Every row gives one point. Each copy is the shape, with its points in the same order, turned, moved and blurred by noise. Say if it was mirrored as well.
In the rows, 128 means zero.

Shape (9 x 3):
[[155 103 112]
 [ 70 142 180]
 [136 113  86]
 [118 133 170]
 [133 114 175]
 [132 112  87]
 [132 149 125]
 [174  90 131]
 [ 92 150 116]]
Copy 1 (9 x 3):
[[101 156  98]
 [100  81 188]
 [122 134  84]
 [ 96 127 168]
 [ 77 141 162]
 [121 132  85]
 [135 138 136]
 [ 80 175 106]
 [138  97 133]]
Copy 1 is: mirrored
Copy 2 (9 x 3):
[[166 110 122]
 [ 56 123 165]
 [150 122  92]
 [107 124 170]
 [123 107 176]
 [148 118  93]
 [128 150 131]
 [179  99 143]
 [ 93 143 112]]
Copy 2 is: only turned
Copy 3 (9 x 3):
[[120 110  91]
 [122 177 183]
 [129 136  72]
 [104 139 156]
 [112 110 156]
 [125 139  82]
 [ 97 149 118]
 [114  84 101]
 [121 182 116]]
Copy 3 is: mirrored
Copy 4 (9 x 3):
[[139 114  94]
 [ 55 158 157]
 [156 107 123]
 [ 93 158 109]
 [ 81 150  95]
 [148  94 123]
 [135 146 121]
 [124 108  65]
 [118 134 155]]
Copy 4 is: mirrored

Shape (11 x 6):
[[133 105 113 155 134 148]
 [146 100 144 134 139 118]
 [103 103 115 179 129 122]
 [114 120 145 143 116 150]
 [114 106 154 137 107  97]
 [141 125  58  58 149 162]
 [138 128 137 165 136 131]
 [ 76 186  94 103 193 141]
 [114 135  98  53 179 188]
 [143 116 133 153 143 119]
 [133 167  92  82 136 163]]
Copy 1 (11 x 6):
[[101 137 141 137 146 122]
 [140 111 149 138 132 118]
 [ 85 124 131 172 129 117]
 [109 132 153 147 113 144]
 [131 103 142 154  91 117]
 [123 141  84  50 156 169]
 [127 147 148 162 131 112]
 [138 168  60 157 138 206]
 [138 149 107  79 165 223]
 [135 126 141 153 135 110]
 [134 174 102  89 125 170]]
Copy 1 is: mirrored
Copy 2 (11 x 6):
[[130 123 104 155 144 128]
 [130 110 141 124 143 105]
 [ 93 108 104 173 144 103]
 [113 126 131 152 111 133]
 [107 105 132 129 104  90]
 [154 159  84  73 157 176]
 [137 141 139 162 133 103]
 [ 78 213 131 102 164 143]
 [111 180 129  75 154 196]
 [140 124 135 144 149 102]
 [134 193 112 102 115 161]]
Copy 2 is: only turned

Shape (11 x 8):
[[168 120 130 165 157 102 124 100]
 [ 89 160 148 145 139 158 160 137]
 [175  48 102 146 100  65 154 160]
 [ 84 117 149 119 100  93 136 104]
 [125 133 131 150  93 146 118 159]
 [121  86 160 102 125 138 120 111]
 [143 142 104  97 132 162 126 141]
 [163 141 115 113 167 111 134 100]
 [190 159  90 142 123 139 139 114]
 [153 122 165  85  92 106  96 145]
 [ 92 171 106 129 106  79  94 122]]
Copy 1 (11 x 8):
[[155 119 143 157 167 102 123  99]
 [ 72 160 139 143 156 152 159 136]
 [182  69 106 126 109  63 150 166]
 [ 78 128 141 112 105  88 135 110]
 [118 140 122 154 105 147 126 158]
 [101  84 157 103 125 137 121 114]
 [136 145 113  98 145 173 128 129]
 [158 139 138 107 177 120 129  95]
 [184 158 110 138 144 149 149 103]
 [143 132 170  89  88 125 100 143]
 [102 188 109 119 114  86  91 112]]
Copy 1 is: only turned
Copy 2 (11 x 8):
[[180 120 147 166 159  94 122 110]
 [ 88 140 141 149 142 138 156 135]
 [211  34 141 144 103  74 154 141]
 [ 96  95 140 128 111  73 130  98]
 [129 113 136 159  93 136 117 149]
 [124  89 161 108 131 126 105  96]
 [150 135 106 104 124 150 118 136]
 [174 143 122 117 168 101 127 113]
 [198 160 109 144 117 124 140 124]
 [145 111 165  90  92  94  77 141]
 [103 136  88 149 113  59  98 136]]
Copy 2 is: only turned
Copy 3 (11 x 8):
[[ 98  82 156 177  76 130 120  95]
 [126 169 113 143 140 142 150 113]
 [134  22 110 168  68  91 147 170]
 [122 114 105 105 123  65 109 109]
 [151 134  97 160  96 133 108 144]
 [159  88 125 101 119 116 105 104]
 [123 128  97 123  93 180 107 133]
 [ 77  96 150 121  80 157 116 106]
 [104 115 116 156  39 167 131 113]
 [157 104 138  93  78 112  80 155]
 [ 74 150  94 126  92  86  74 137]]
Copy 3 is: mirrored

Shape (14 x 11):
[[128 177 102 147 129 124  95 124 143 139  95]
 [128 123 112 141 129 125 130 115 141 145 125]
 [131 155 121 138 112 117 139 118 110 106 151]
 [136 124 107 107 114 120  81 119 147 150 130]
 [123 119 128 144 135 125 124 125  97 157 144]
 [175 118 127 133 111 116 133 148 134 152 138]
 [120 126 137 138  89 130 103 130 132 114 103]
 [120 138 116 130  95 120 133 136 147 152 152]
 [161 138 143 145 136 213 113 117 148 139 129]
 [154 120 136  69 143 242 133 127 115 135  62]
 [135 124 118  88 131 116 124 216 128 150 155]
 [125 132 127 142 140 121 122 122 151 101 147]
 [124 122 146 119 134 129 133 130 142 157 125]
 [143 165 148 126 131 118 117 117 122 153 134]]
Copy 1 (14 x 11):
[[125 161 140 135 115 138  97 154 146 120  90]
 [135 127 126 132 117 131 131 139 121 148 119]
 [138 155 133 125  95 123 142 139  92 115 157]
 [148 133 120 113 119 132  82 135 162 154 130]
 [136 141 123 141 136 137 118 142  87 160 149]
 [179 132 116 151 124 103 127 142 127 150 142]
 [129 143 120 145 122 114 106  99 129 113 123]
 [131 151 130 141 109 121 142 141 147 154 158]
 [188 132 128 171 139 200 124 107 134 121 129]
 [205 164  59 121 164 202 130  71 131 131  78]
 [155 165  77 120 179  99 126 161 154 137 175]
 [131 113 142 119 119 134 138 136 124 104 153]
 [148 139 132 128 159 132 139 121 133 154 134]
 [159 164 160 126 127 131 117 140 115 147 134]]
Copy 1 is: mirrored
Copy 2 (14 x 11):
[[149 165 100 162 137 147 104 146 154 148 104]
 [137 126 116 142 118 135 134 125 145 158 112]
 [131 144 128 161  96 123 128 123 100 123 129]
 [150 114  94 139 112 131  96 132 157 166 139]
 [127 102 139 160 121 145 130 122 103 168 122]
 [167 101 132 146  86 117 137 159 135 158 114]
 [130 112 116 146 105 133  95 128 145 115  96]
 [117 129 130 144  78 127 117 138 151 160 128]
 [175 117 137 131 112 210 134 136 151 118 133]
 [164  98  96  57 147 216 127 172 110 101 108]
 [120  87 134 134 104  98 114 211 136 153 156]
 [134 132 133 157 121 116 137 113 145 115 143]
 [134 110 147 114 121 139 119 135 142 157 120]
 [159 144 145 142 113 139  96 132 120 165 124]]
Copy 2 is: only turned
Copy 3 (14 x 11):
[[114 152 147 124 137 123  90 133 147 178 100]
 [140 140 125 138 135 112 138 124 137 150 124]
 [115 124 158 134 130 108 123  95  97 140 124]
 [158 128 118  97 132 109  99 120 152 152 139]
 [152 155 125 131 137  92 128 123  92 154 139]
 [175 101 152 130 124 106 137 136 119 160 129]
 [142 144 140 122  90 122 102 126 123 124 104]
 [129 121 136 129 104 110 132 122 129 156 155]
 [172 159 153 163 155 182 113 131 131 131 147]
 [186 157 107 103 153 249 132 135 107 132 104]
 [139  86 134  79 131 112 129 187  90 151 159]
 [119 130 152 133 145 104 130 122 135 113 125]
 [153 150 136 109 127 122 152 138 127 148 138]
 [145 151 171 109 139 113 127 114 117 169 133]]
Copy 3 is: mirrored

Shape (18 x 12):
[[ 88 160 100 170 125 142 124 132 134 103 160 132]
 [ 73 135 137  78 142 139 120 157 177 121 176 164]
 [130 154 140 128 146 141 177 102 138  94 110  98]
 [147 160 147  91 143 147 137 116 147 140 131  79]
 [ 99 152 105 129 145 122 132  89 123 106 138  86]
 [106 120 117 144 146 156  94 144 172 103 137 161]
 [138  92 154 138 121 110 115 153 139 164 111  95]
 [ 98  70 140 108  79 117 138 118 126 151 110  91]
 [ 97  79 102 166 103  98 149 161 147 144 117 113]
 [104 139 140 109 169 129 146  76 137 128  98  97]
 [162 101 133 126  78 103 112 169 160 123 108 179]
 [162 123 175 163 115  98 134 124 137 120 165 118]
 [127 146 138 108  95  64 143  84 204 157 131 105]
 [132  98  86 158 165  77 110 154 163  85 144 133]
 [146 157 135 112  83 108 131  71 142 123 106 131]
 [ 84 136 153 141 117  67 103 114 171 134 101 115]
 [144 152 145 124 160  88 171  87 123 182 153  94]
 [148  86  81 159 159 118 130 132 206 102 165 166]]
Copy 1 (18 x 12):
[[107 196  88 141 136 131 139 142 166 138 152 148]
 [ 97 139 130  69 131 108 151 173 202  99 165 165]
 [101 135 130 145 140 111 155  80 133 115 130 114]
 [117 118 155 109 115 111 109  92 156 130 145 102]
 [ 86 146 101 148 132 124 111 113 128 116 165 123]
 [129 154  89 107 150 135 129 153 192 108 109 164]
 [104 120 171 145  95 148  99 151 160 140  85 139]
 [ 86 108 147 151  48 143 128 149 133 106 113 158]
 [ 81 132 119 169  90 161 148 182 163 150  99 145]
 [ 80 103 123 127 137 112 116  86 120 120 133 141]
 [143 138 133 136  99  87 142 199 183 115  56 139]
 [123 158 175 192 128 102 108 133 183 123 116 141]
 [ 57  97 129 159  84  55 104 130 196 133 126 120]
 [102 133  96 170 175 141 120 198 180 109 111 116]
 [113 134 114 153  88  50 115 112 138 110 112 131]
 [ 37 144 125 139 112  95  93 151 166 121  91 152]
 [ 95  98 170 167 132  88 102 111 140 177 166 132]
 [136 106  76 167 169 129 144 174 228 116 116 142]]
Copy 1 is: only turned
Copy 2 (18 x 12):
[[108 141 115 175 115 151 148  86 125 104 170 144]
 [ 73 137 187 162 147 127 174 128 170 136 131 148]
 [125 180 109  93 111 134 162 117 116  96 142  97]
 [107 175 144  98 105 149 125 152 127 147 159  90]
 [ 86 182 104 145 119 130 137  86 121 126 165  91]
 [ 97 130 133 162 146 165 129 113 167  91 125 147]
 [ 95 122 107 105 105 113  82 146 116 142 114 142]
 [ 64 100 122 107  92 104 116 108 109 148  89 100]
 [ 87  89  79 126  98 104 128  92 129 139 119 166]
 [ 91 203 114 105 129 142 138 114 120 135 108  90]
 [151  78 137 138 104  99 108 142 173 105  99 140]
 [138 139 150 104 121  90  94 117  99  98 155 150]
 [117 155 163  79  85  96 100  75 174 160 133 111]
 [108 118  77 139 177 105 110  91 176 111 160 153]
 [148 151 148 124  84 118 109  91 146 121 118  69]
 [ 80 166 124 126  88  97  93  85 169 123 108 143]
 [140 203 129  92 117 103 117 109  96 180 151 125]
 [139  85 120 119 190 147 129  79 181 126 149 163]]
Copy 2 is: mirrored

Shape (16 x 12):
[[162 112  83 146  82 142 109  99 136 105 100  88]
 [180 125 105  99 119 134 107 130  82 114 109 114]
 [166 134  92 132 127 109 114 123 103 158 144 125]
 [161  82 113 153 112 172 132  81  99 134 109 116]
 [172  79 100 109  99 142 124 120 130 106 122 133]
 [108 147 151 151 162 149 135 163 148 132  48 148]
 [120 129 127 151 161  67 123 113 131 145  99 134]
 [129 139 112 161 136  92 139 184 109 164 130 110]
 [ 97 145 141 142 130 159 126 161 166 148  81 194]
 [154 155 146 154  99  90 107 130 102 160 112 129]
 [137 130 108  94 112 148 120 106 110 143 139  87]
 [100 171 142 187 161 131 145 149 131 104  99 176]
 [133 126 179 162 160 162 115 160 171 121  98 149]
 [177 111 121 120  88 149 165  73 135  95 130  97]
 [145 166 144 174 163 138 176 144 169 149  63 165]
 [143  80 144 129  84 164 175  97 128  92  81 125]]
Copy 1 (16 x 12):
[[159 143 101 168 149  96 143 119  91  67 142 100]
 [117 125 123 127 140 144 163 143  61  86 145 129]
 [117 127 117 131 146 126 160 118  94 146 158 144]
 [141 155 136 181 111 128 191 112 112  96 148  89]
 [140  96 140 151 123 110 165 117 101  66 137 127]
 [151 134 121 108 140 140 162 192 178 125  67 111]
 [102 150 130 121 159  93 158 136 142 151  93 140]
 [ 90 113 100 143 171 121 141 171 147 158 145 148]
 [165  92 122 102 107 138 146 153 177 146  73 104]
 [120 132 138 141 151 122 112 153  98 159 132 120]
 [107 135 102 142 142 162 145  98 107  92 144 117]
 [140 157 118  96  96 111 142 190 187 146 114 131]
 [170 127 166 111 153 147 146 165 191 117 112 109]
 [147 154 137 194 109 125 142  99 104  63 142 152]
 [177 146 127 139 130 138 163 179 179 156  74 158]
 [138 137 150 201  88 128 158 136 137  49  99 112]]
Copy 1 is: mirrored
Copy 2 (16 x 12):
[[143  67 130 108 111 121 106  78 109  98 112 114]
 [163  98 154 137 136 151 127  89 108 131 106 150]
 [149 103 143 121 133 115 115 117 135 122 151 177]
 [110  70 154 163 161 117 106  83 127 101 119 118]
 [123  73 125 129 127 150 134 107 118  85  89 157]
 [ 93 147 111 143 104  70 160 116 141 186  58 130]
 [109 129 161 107 127  54 128 144 123 147 120 159]
 [134 102 110 129 116  95 119 158 118 188 139 159]
 [ 80 145  88 160  90  79 170 104 141 151  83 165]
 [133 100 166 147  99  82 150 117 114 153 152 156]
 [124 120 124 118 160 147 125  84 112 128 146 143]
 [129 160 102 179 106  46 149 143 135 146  84 126]
 [ 74 138 128 154  81 105 163 134 157 145  82 113]
 [141  79 140 113 166 134 163  89 123  77 120  97]
 [110 122 109 140 122  43 184 126 188 164  80 130]
 [ 96  67 133 142 164 106 180  91  95  89  78  95]]
Copy 2 is: only turned
Copy 3 (16 x 12):
[[121 128  52 155  78 148 114 132 157  76 127  92]
 [123  86  71 125 118 133  87  78 154 101 124 104]
 [128 115  55 143 133 142 139  77 145 130 128 133]
 [115  92  84 193 110 121 127 117 136 100  94  79]
 [111  90  89 165  73 121 106 113 174 106 145 124]
 [118  94 151  83 122 159 147 147 102  90  77 142]
 [141 144 105 120 135 114 162 114  98 105 130 148]
 [127 120  61 103 150 145 141 137 124 161 117 147]
 [108  95 158 107  80 190 154 128 105 127  87 158]
 [153 153  76 110 115 133 121  93 123 145  89 126]
 [135  98  83 138 114 157 139  97 172 121 149  69]
 [ 80 150 153 112 146 163 131 135 103 108  81 165]
 [151 101 164 128 117 170 129 151 133 101  76 161]
 [113 137  93 159  94 107 124 116 214  93 116  81]
 [104 118 139  88 120 144 181 134 132  92  46 166]
 [ 98 111 135 150  66 100 114 149 168 100 100  71]]
Copy 3 is: mirrored
Copy 4 (16 x 12):
[[147 128 129 120 113 168 124 116 188 156 139 110]
 [181 172 118 134 150 126  87 121 157 146 105 143]
 [135 138 108 136 148  97 118 108 147 162 130 142]
 [147 146 106 127 116 188 135  90 136 131 101 132]
 [172 123 138 134 128 143 134 125 168 143  88 150]
 [ 50 197 146 147 138 140 114 172 112 117  84 104]
 [ 60 160 138 146 155 103 110  99 152 119 115 132]
 [111 169 145 142 143  75 142 127 110 145 147  92]
 [ 45 154 131 158 108 143 126 192 101 141  90 136]
 [102 185 134 121 114  94  96 103 126 177 140 141]
 [155 122 136 108 157 149 100 124 124 142 143 139]
 [ 50 193  97 141 113 104 130 170 127  82 122 126]
 [ 69 158 129 107  91 121 116 163 112 107  63  99]
 [151 141 128  74 133 176 154 108 171 120 117 163]
 [ 30 203 119 117 149 134 161 168 116 137  78 107]
 [133 168 167 112 102 199 154 123 152 111  88 158]]
Copy 4 is: mirrored

Shape (17 x 12):
[[139 133  90 109 105 136 130 159 125 141 144 117]
 [129 120 129 108 130 123 143 137 141 114 136 124]
 [137 118  92 105 166 135 131 143 144 124 136 113]
 [118 128 120 163 116 138  97 116 132 137 146 119]
 [138 118 120 106 144 126 147 126 134 141 137 111]
 [ 92 169 117 105 142 118 110 146 105 132 125 128]
 [136 111 106 130 107 139  69 131 131 124  77 117]
 [124 115  87 107 109 141 133 118 124 105 145 122]
 [125 143 109 108 118 109 124 129 157 131 133 109]
 [132 142 130 103 113 212 126 122 139  99  89 111]
 [ 94 118 114 131 109 126 117 152 129 144 128 135]
 [ 75 139 113 130 113 155 133 124 148 130 129 150]
 [132 113 116 155 115 118 143 113 125 132 110 142]
 [131 117 122 110 122 118 115 148 133 135 144 117]
 [139 116 119 249 111 120 123 118 148 104  69 136]
 [106 124 125 111 117 123 138 154 126 105 144 123]
 [117 140 121 132 120 128 110 129 143 133 145 183]]
Copy 1 (17 x 12):
[[114 151 101 115 140 126 124 168 142 109 179 120]
 [118 132 130 110 146 122 151 148 124 145 143 121]
 [115 159 106 122 168 128 153 129 142 139 149 138]
 [116  97 101 134 136 166 103 129 126 135 135 126]
 [119 141 112 119 133 127 136 141 127 159 146 142]
 [111 153 146 136 158 128 104 156 133 102 114 141]
 [161 124  96  82 133 149 101 110 147 102 113 117]
 [101 142 102  83 164 150 132 152 117 135 150 133]
 [110 125 139 114 140 134 119 141 150 129 158 143]
 [130 162 131  98 126 176 162  97  83  97 129 109]
 [136 117 114 134 149 149 119 182 134 121 134 128]
 [126 129 142 129 159 183 137 162 114 128 120 120]
 [122 120 102 113 120 144 125 159 133 162 111 107]
 [134 125 113 116 148 121 123 153 136 127 158 136]
 [115  52  80 124  83 166 135 122 166 142  66  81]
 [112 116 130 114 165 120 144 168 110 119 135 129]
 [126 127 134 143 165 150  98 154 141 142 134  80]]
Copy 1 is: mirrored
Copy 2 (17 x 12):
[[166 129 117 109 135 153  99 123 124 151 156 117]
 [164 129 111 118 117 128 129 135 121 128 115 120]
 [159 130 106 109 108 136 110 104 152 122 109 106]
 [ 99 123 145 129 140 121 116 134 123 130 135 106]
 [164 120 123 119  97 124 118 119 134 126 126 129]
 [127 132  95 122 126 150 130 148 169 127 154 152]
 [125 163 122 132 188 106 131  97 136 130 127 120]
 [154 116 124 125 135 161 122 119 122 152 110 123]
 [156 134 113 140 131 123  96 144 142 129 127 131]
 [142 189 148  75 152 141 133 109 118 128  94 161]
 [132 144 107 133 129 124 133 147 126 152 149 105]
 [115 155 131 113 122 137 130 160 140 174 117 126]
 [149 118 154 131 136 107 155 142 135 136 132 105]
 [149 126  96 125 122 124 119 127 118 127 139 117]
 [116 149 198 132 187  84 166 163 153  98 117  54]
 [151 133 101 120 117 156 137 153 119 134 122 118]
 [122 102 111  96 146 113 124 167 144 158 133 115]]
Copy 2 is: only turned
Copy 3 (17 x 12):
[[102 147 106 139 115 128 163 166 150 125 146 108]
 [109 116 131 132 122 112 141 151 125 133 121 130]
 [140 110 125 143 135 119 171 155 140 139 137 128]
 [126 147 112 132 126 119 147 125 100 117 120  72]
 [125 116 135 137 113  97 156 145 140 135 122 121]
 [116 130 156 154 136 133 123 137 142 103 172 102]
 [102 163  97 156 182 113 163 102 128 109 120 110]
 [ 99 132 119 121 126 107 175 154 108 132 155 118]
 [ 94 125 141 161 119 121 161 150 123 127 122 106]
 [ 83  96  82 104 147 140 161  82 138 121 146 133]
 [118 150 105 162 117 111 126 142 113 104 144 106]
 [112 127 110 151  99 139 133 115  91 123 162 111]
 [127 166 126 128 113 112 148 125 101 110 109 130]
 [109 136 123 150 130 108 144 158 136 131 127 103]
 [140 181 100 129 141 156 148 103  59  66  47 125]
 [100 119 120 135 129 114 123 171 114 114 146 119]
 [119 164 122 147 117 147 117 131  99 162 140 107]]
Copy 3 is: mirrored
